Each row of a before or after table is a point. The points were changed in one or more steps. Then noise was added and the rows were shuffled. The steps act on columns, c1 being the first. What was done? A step turns or swaps two columns, mirrors them in a line or flattens them onto one, adds a multiple of one to another, or multiplies or shifts one. Angles are multiples of 10 degrees, from the lower column toward the higher: turns from -170 to 170, lines from 10 to 170 but not 90. Use the fewest steps. Two steps may share a column if one is a turn and the other turns, adds or multiplies; they go together, in the order done. Otherwise the lowest column goes first.
(in the rows, 128 means zero)

Before:
[[166 121]
 [120  76]
 [112  83]
 [117 100]
 [117 192]
 [124  91]
 [117  76]
 [113 173]
 [125 116]
 [174 105]
 [106  75]]
After, 11 rows:
[[177 135]
 [191 128]
 [ 94  85]
 [ 80 158]
 [ 92 138]
 [116 132]
 [115  93]
 [ 74 146]
 [100 147]
 [ 78 151]
 [ 88 151]]
Steps: turn c1 and c2 by -100 degrees

Before, 10 rows:
[[131 132 171 173  94 179 168 116]
 [127 146 132 168 176 125  98 172]
 [ 96  93 132 128 130 173 177 122]
 [153  82 137 121 147 113 165 146]
 [165  95 155  80 187 143 133 107]
 [ 78 154 177 157 102  91  75 206]
 [103 186 151 166 113 148 190 108]
 [ 86 148 166 198 127  76  82 157]
 [139 107 161 123 191 132 144 181]
 [150 142 102 135  92 145 160 107]]
After (10 x 8):
[[134 148 151 196 130  78  81 156]
 [139 106 163 122 192 132 143 185]
 [135  81 145 122 143 113 167 147]
 [131 187 138 165 112 149 188 107]
 [141  94 163  79 187 139 137 105]
 [130 143 130 169 176 124  97 173]
 [125  92 124 131 128 177 176 123]
 [139 154 153 157 101  92  76 206]
 [121 141 113 129  93 145 159 104]
 [144 130 166 173  93 179 170 113]]
Steps: flatten c1 and c3 onto the line at 70 degrees

Before:
[[179 148 103  88  89 134  61 103  93 175 105 179]
 [175 129 151 139 126 167 109 153 189 145  80 106]
 [ 82 145 154  87  90 109  64  73 138 157 148 104]
 [ 92 101 125  84 168 171 133 109 115  90 115 158]
 [159 116 142 183 162 183  96 126 138  78 133 155]
 [155 142 164 118 153 114 149  88 115  93  75  91]
 [173 117  78  87  89 144 102  89 160 175 169 111]
 [118 116  98 160 167 126 146 167  96 177 111 187]
 [116 134 157 131 179 147  82 177 119  97 141 148]]
After, 9 rows:
[[102 117 143 183 162 181  94 126 137  78 149 154]
 [151 144 167 115 153 116 150  86 117  93 182  92]
 [160 101 126  85 169 172 134 109 111  88 111 156]
 [148 117  98 162 168 127 145 165  93 178 130 186]
 [110 148 102  87  87 133  60 103  94 175 182 180]
 [ 64 118  80  85  89 143 104  89 159 175 138 113]
 [135 129 148 138 123 167 110 153 190 145 192 109]
 [144 142 154  87  91 108  65  73 139 154  83 103]
 [124 135 155 132 179 146  79 178 119  95 110 147]]
Steps: turn c1 and c11 by 130 degrees

Before:
[[183  38 113  79  79  95 148 113 113  66  92 135 143  86  76  72 165 135
   97  90]
 [152 110 132  58  79  80 173 156 118 101  77 166 168 109 125  79 173 105
   99  91]
 [146 106 165 141 142 119  63 187 153 173 137 127 107 150 103 155 131 160
  152 135]
 [116 149 128 146 182 106 142 129 151 151 135 110 106 153  90 178  78 131
  177 163]
 [152 111 154 141 163 134 107 110 150 180 163 125 143 180 128 157  87 124
  123 113]
 [142  49  87  45  91  93 186 132  81 124  68 117 110 138 148  61 170 124
  127  91]
 [114 139 131 125 127 148 119 157 143 134 188 117 131 157 107 149 111 184
  150 100]
 [ 75 111  80 130 143 101 124 119 120 171 112  65 172 123 153 132 148 125
  126 151]
 [167 186 127 138 152 142  68 136 146 193 158  99 128 173  69 124 104 153
  160 131]
 [125  95  80  53 159  98 169 124 104 114 116 113 117 111 159  94 183 121
   65 163]
 [110 133 159 125 159 108 106 156 173 165 154  71 127 157 111 102  60 151
  130 148]]
After (11 x 20):
[[150 110 156 142 162 135 109 111 148 181 161 124 144 179 126 115  86 125
  104 114]
 [111 132 158 142 158 107 105 160 172 165 156  69 125 155 114 142  61 151
  150 150]
 [168 187 126 143 152 141  66 138 145 193 160 100 128 173  69 160 106 152
  121 132]
 [153 111 132  48  79  78 173 155 119  99  77 165 168 112 123 117 172 107
  186  91]
 [115 148 127 151 182 107 142 129 152 151 135 106 101 156  91 155  79 133
   66 161]
 [125  93  80  57 156 100 170 125 106 116 115 113 117 110 159  79 185 123
  183 164]
 [ 77 112  79 149 142 102 124 116 121 170 113  64 171 127 151 127 149 126
  126 150]
 [114 138 132 128 128 149 119 158 143 132 187 117 132 155 105 142 112 185
  100 101]
 [185  40 111  76  80  92 147 116 115  65  94 135 142  87  75 119 168 136
  193  91]
 [144 106 164 140 143 119  64 185 152 172 138 128 107 148 102 141 133 158
   94 134]
 [142  51  86  47  90  91 188 132  81 125  68 116 108 138 147 149 170 126
  192  89]]
Steps: add -0.3 times c12 to c4; turn c16 and c19 by -110 degrees

Before, 14 rows:
[[107 180  95 213 138 123  98 130 135 112  97 101 120 112  96 179 153 120
  129  75 150 189 188 156 159 129  93 100 109 156 142  64 115  74 122 130
  191  73 117 141 140 161 128 141 159 151 201  93]
 [110 156 100 132 128  99 152 113 158 111 105 152 121 133  75 166 178 129
  114 119  98 145 187 159 162 123 145 142 105 100 162 108 137 125  88  90
  179 108  90 182  93 134 114 165 100  92 113 119]
 [116 138 133 161 148 101 154 136 129  97  75 141  79 102  75 170 163  81
  148 113 132 157 127 135 140 103  95 112 142 134 103  69 117  81  98 112
  182  77  81 136 133 117 130 130 106 105 124 121]
 [ 71 125 144 130  89 112 151  71 123 138 159 122 146 188 113 127 131 112
   87 138  30  73 122 111  96 108 116 146 176 136 118 146 190 188  51 109
  142 147 117 150 101  95  44  76 101 146  91 133]
 [106 121 171 134 131 125 158  77  77 194 141  78 169 188 101 105 116 152
  107  84  41  79  91  98  72  79 135 106 133 185 138 178 175 160  79 111
   99 182 145 106  90 106  77 123 133 117  89 209]
 [113 166 134 134 136 117  93 101 141 125 101  87  88  99 111 175 153 106
  128 117 133 172 142 135 166 127 112 115 119  83 101  99 126 131  84 109
  156 134 140 158 146 138 130 123 124  73 141 123]
 [119 154 113 160 100 107  82 143 155  82  95 159 120 124  59 190 161  74
  115 143 118 165 161 106 144 129  89 128 126 141 158 101 129  83  76 139
  150  96 125 167 160 153 136 151 108  48 135 121]
 [ 79 105 160 159 132 132 152  98 131 154  97  80 173 193 131 160 112 133
   83 137  81  93 136  98  96  54 126 113 164 170 105 171 147 179  81 100
  157 178 106 142 110 108  97 149 128 119  91 127]
 [160  56 157 114 109 171 156 161  58 161 184  56 140 154 131 180  90 115
  149 111 114 167  71 112 165 139 163 122 119 146 136 114  99  79 124  85
  104 116 196 112 160 177 151 186 161 162 164 115]
 [170 133 117 164 140 142 111 166 143 110 125  74 115 145 159 179 124 182
  176  77 124 171 135 166 134 151  89  80 146 168 161  83  84 141 143 154
  137  97 120  73 117 186 107 170 165 127 136  93]
 [ 96  94 159 136  88  54 182  94 102 216 143  81 167 179 127 137 109 149
  111 119  82  93 113  92  96 119 123 107 207 178 140 188 160 182  52 118
  165 166 147 117  87  94 103 119 144 114 112 179]
 [123  73 190 101 123 114 111 156  81 142 156  77 138 147 145 148  88  92
  132 126 147 138 144 115 152 125 178 125 111 129 179  59 105 120 148  73
   81 118 179  53 134 167 127 174 184 166 145 131]
 [164 113 154 103  93 112 165 101  50 159 149  78 155 195 200 118  52 117
  119  85  92 121  87  72 126 118 158  42 146 192 141 124 108 133 106  86
  134 150 163 100 159 170 115 167 143 145 139 163]
 [ 89 151 107 181 125  94  92 126 128 129 118 145  70 150  94 165 138  89
  144 127 114 153 170 139 154 134 137 182 110 117 122 125 114 119 112 145
  166 131  82 148 149 107 103 164  92 112 128 136]]
After, 14 rows:
[[ 71 126 141 133  91 112 148  70 122 137 121 144 149 189 114 124 136 111
   85 140  69  78 118 110  91 109 118 147 176 137 116 142 191 187  50 111
  143 147 117 151  89  95  45  76 147 148  91 173]
 [ 88 151 109 185 125  94  91 125 129 131 125 132  74 150  94 166 138  90
  147 127 157 153 171 137 156 131 136 183 111 117 123 127 114 117 114 144
  168 134  82 151 152 109 102 163 168 114 129 119]
 [110 159 100 135 130  99 152 108 156 109 174 120 118 135  73 163 181 128
  114 118 141 143 187 158 163 123 146 140 111  98 166 109 142 128  89  89
  181 110  89 183 112 139 118 166 161  93 113 130]
 [ 97  95 155 137  89  53 187  94 105 216 142 158 165 175 128 134 109 153
  108 114 122  92 112  93 101 118 123 104 209 181 137 186 159 183  51 117
  162 167 144 117  88  95 102 122  89 112 112 196]
 [112 166 133 133 138 117  96 103 139 121 138 165  83 105 110 175 154 106
  131 119 169 174 138 135 160 128 113 115 119  80 104  95 122 129  86 108
  157 133 138 159 156 140 134 122 112  72 142 121]
 [170 133 118 160 145 145 107 165 144 111 137 156 119 145 156 181 124 181
  175  81 167 172 135 167 131 148  84  81 144 170 162  84  85 142 148 152
  138  94 120  75 123 187 108 172  71 129 132  47]
 [108 180  96 211 138 122  95 130 134 113 147 132 118 109 101 179 150 120
  129  71 188 186 188 156 161 129  94 100 111 156 143  62 117  72 122 134
  187  75 117 141 161 163 128 140  88 148 202  92]
 [165 108 155 102  93 113 167 101  48 162  93 162 154 200 198 116  50 118
  118  84 132 120  89  72 124 116 158  43 144 190 142 123 108 131 108  90
  132 153 169  99 138 172 119 169  90 143 138 176]
 [159  58 157 112 106 168 156 163  58 164  66 176 137 156 131 174  89 116
  147 113 151 171  76 114 168 139 159 122 122 144 134 115 101  78 124  82
  104 116 198 111 116 180 152 187  67 163 163  90]
 [123 151 112 160 100 113  81 140 158  80 130 109 120 126  63 189 166  73
  120 144 158 163 159 105 141 132  88 126 126 141 156  97 132  79  79 139
  151  92 123 169 176 153 139 149 163  49 133 134]
 [126  72 190 100 126 110 109 155  78 145 104 146 137 153 147 148  86  90
  134 125 187 137 144 114 151 124 179 122 111 125 182  57 106 120 147  71
   78 115 182  53 116 168 124 180  57 169 142 127]
 [ 78 104 159 158 129 132 156 100 131 151 162 172 173 195 129 159 110 129
   84 139 120  95 140  98  94  55 123 110 163 165 107 171 148 180  84 102
  160 180 103 144 134 103  96 147 111 114  91 169]
 [108 124 171 130 133 125 158  81  77 191 145 171 169 185 103 102 113 157
  105  84  79  78  87  97  75  79 136 107 137 186 139 181 177 162  78 109
   96 184 142 104  89 109  79 123  95 116  92 228]
 [112 140 133 163 145 103 157 135 130  99 166 128  83 104  77 172 165  83
  145 115 174 158 129 134 142 105  93 109 144 135 103  66 117  83  96 110
  185  75  84 136 166 116 131 126 155 109 121 101]]
Steps: mirror c11 and c41 in the line at 110 degrees; turn c12 and c45 by 150 degrees; add -1 times c19 to c48; shift c21 by 40

Before, 10 rows:
[[213 158 117  95 154 139 159 115 110 160 131  87 145 155 152  66  89 129
  160 145 155  83 148  94 109 100 136 112 128 135  74 146 143 141 114 180
  146 129 125 108 140 116 122  84 124 166 117 166  88 171 108 152 153 115
   82 144 119 117 137 194 132  96 127 126]
 [ 91  89  95 139  47 163 113  73 107 154 149 162 144 140 110 167 156  75
   93 129 112 156  98 129  84 117 185 111 145 106 166 125 155 106 138 124
  138  67  90  90 179 135 116 144 118 102 104 143   7 187 140 172 145 116
  113 123 106 113 131  96 128 133 176 137]
 [107 113  67  98  78 133 173  90 113 143 121 153 142 133 118 148 168  74
   54 118 129 159 102 122 111 115 155 122 100  99 148 122 132 108 163 141
  113  76  84 111 159 160  62 110  98  53 101 155  71 181 129 139 138 163
  115 115 116  91 147 111 154 141 184 122]
 [176 175 138  86 144 158 154 110 125 176 153 117 164 109 136  52  83 124
  153 153 113 107 146 118  62 117 158 135 132  81 102 146 121 121  84 183
  169 154  76 150 145 119 109 104 108 148 112 158  84 165 150 158 135 128
   63 124 142  80 154 154 126 107 146  89]
 [174  94 124 161 104 124  49 181 164 127 145  77 112  84 135 186  89 151
  162 133 127 176  86  83 175 166  72 174  99  68 122 105 144  89 186 114
  121 105  94  94  88 128 167 121 129 143 113 116 141 111 162 128 107 124
  160 117 118 119 135 110 128 113 173 125]
 [160 189 140  93 151 137 156 130  93  91 141 115 181 128 144  90  72 114
  107 187 130 113 131  88  95 129 142 131 133 101 112 157 139 114  92 138
  178 129  96 124 172 146 100  86  87 174 106 144  49 155  95 183 148 117
   93 142 147 104 161 178 154 118 114 107]
 [142  70 116 144  97  99  84 174 176 137 116  92 111  95 177 141 142 158
  191 128 160 159 111 139 170 167 102 139 129 100 121 167 115  92 213 125
   74  90  61 142 106 130 145 156 127 161 134  88 218 115 135 163 107  80
  151 133 122 128 119  98 130 134 186 129]
 [128  88 112 161 103 116  53 195  77 140 132  89 101 122 141 170 111 135
  167 111 143 175 116 120 143 149  89 159 162  85 125 125  99  80 189 116
   73 113 122 145  91 121 164 145 110 142 109 110 203 116 141 134 109 142
  189 117 122 129 138 139 146 106 168 109]
 [151  92 150 181 120 101  83 174 167 151 153  92  88 116 150 153  94 131
  136 135 180 163 114 127 138 150  59 160 151  92 104 145 121  96 189  93
   94 134  92 119 110 128 128 149 146 157 134 131 187  71 138 157  78 122
  174 109  97 111 147 146  91 129 189 134]
 [192 190 118 129 137 153 138 132 115 106 114 121 174 189 148  82  89 120
  153 145 155 110 130 108  97 104 116 141 103  79 139 140 133 128  64 176
  138 173 114 113 125 139 143 122 122 167 125 162  89 186 118 162 106 143
   56 160 170  91 137 158 109 104  65 116]]
After, 10 rows:
[[177 174 139  87 144 160 155 109 125 177 154 117 164 109 136  51  84 125
  153 152 113 105 144 118  61 116 158 135 133  81 103 146 121 122  83 183
  169 153  77 165 146 119 109 164 107 158 113 121 159 166 149 158 136 129
   63 123 143  79 154 154 125 107 146  88]
 [144  69 116 144  97  99  85 173 175 136 116  92 110  94 177 142 143 159
  190 128 160 160 112 140 169 167 101 139 130 101 121 166 115  93 214 125
   73  91  63 113 106 130 146  69 128 171 135 168  54 116 135 164 106  80
  150 133 123 126 119  98 130 134 187 130]
 [ 90  89  94 140  47 162 112  73 106 155 149 163 144 140 110 166 155  76
   92 127 111 156  99 128  83 116 186 109 145 105 166 125 155 107 137 124
  140  66  91 109 179 137 116 154 117 113 104  93 249 187 140 172 143 117
  115 123 107 114 131  96 128 134 176 135]
 [107 111  67  98  79 134 173  89 113 142 120 153 141 132 119 149 168  75
   56 117 130 158 102 122 111 115 155 122 102  99 148 122 134 109 164 141
  113  76  83 132 159 161  62 164  98  63 100  95 176 181 129 139 138 163
  115 116 116  92 148 111 156 142 183 122]
 [192 190 117 129 137 151 138 134 116 106 114 122 173 190 148  83  89 120
  154 146 155 109 130 108  97 103 117 142 101  79 139 139 131 129  65 178
  137 172 115 139 127 138 143 147 122 176 125  93 162 186 116 162 106 144
   56 160 171  90 137 157 110 104  65 116]
 [161 191 141  94 150 137 157 130  93  90 141 115 181 128 144  88  71 116
  107 187 129 113 133  89  95 128 143 131 131 102 113 157 137 114  92 137
  179 129  97 135 172 147 100 195  87 184 106 114 188 155  95 184 147 117
   94 142 149 104 164 177 154 118 113 106]
 [212 157 117  96 154 141 158 116 108 160 132  87 145 155 152  66  88 129
  159 145 154  84 149  92 109 101 136 111 129 135  73 145 144 141 115 182
  146 130 125 138 139 117 122 184 124 176 117  84 150 171 107 153 153 115
   84 144 119 117 135 194 131  95 128 127]
 [127  87 112 161 104 117  55 195  76 140 131  90 103 122 141 169 111 133
  168 110 142 176 116 118 144 150  88 157 162  86 125 127  99  78 189 116
   73 114 122 129  94 121 165  87 109 154 108 154  63 115 140 134 108 142
  187 118 122 128 139 137 146 106 167 109]
 [151  92 151 180 120 100  83 173 168 152 153  92  88 118 151 152  93 131
  137 136 180 163 114 128 136 151  60 159 151  93 104 144 122  96 190  92
   95 136  93 124 111 128 127  89 145 167 135 120  81  72 138 157  77 121
  174 109  99 110 147 147  91 131 189 133]
 [175  95 124 162 105 124  48 181 164 127 146  75 113  85 134 186  89 149
  161 133 127 176  87  84 175 167  71 172  98  67 123 106 144  89 185 113
  120 106  93  94  88 128 167 131 129 154 112 117 114 112 161 128 108 124
  161 119 117 119 134 110 126 113 174 124]]
Steps: mirror c40 and c48 in the line at 20 degrees; turn c44 and c49 by 160 degrees; shift c46 by 10
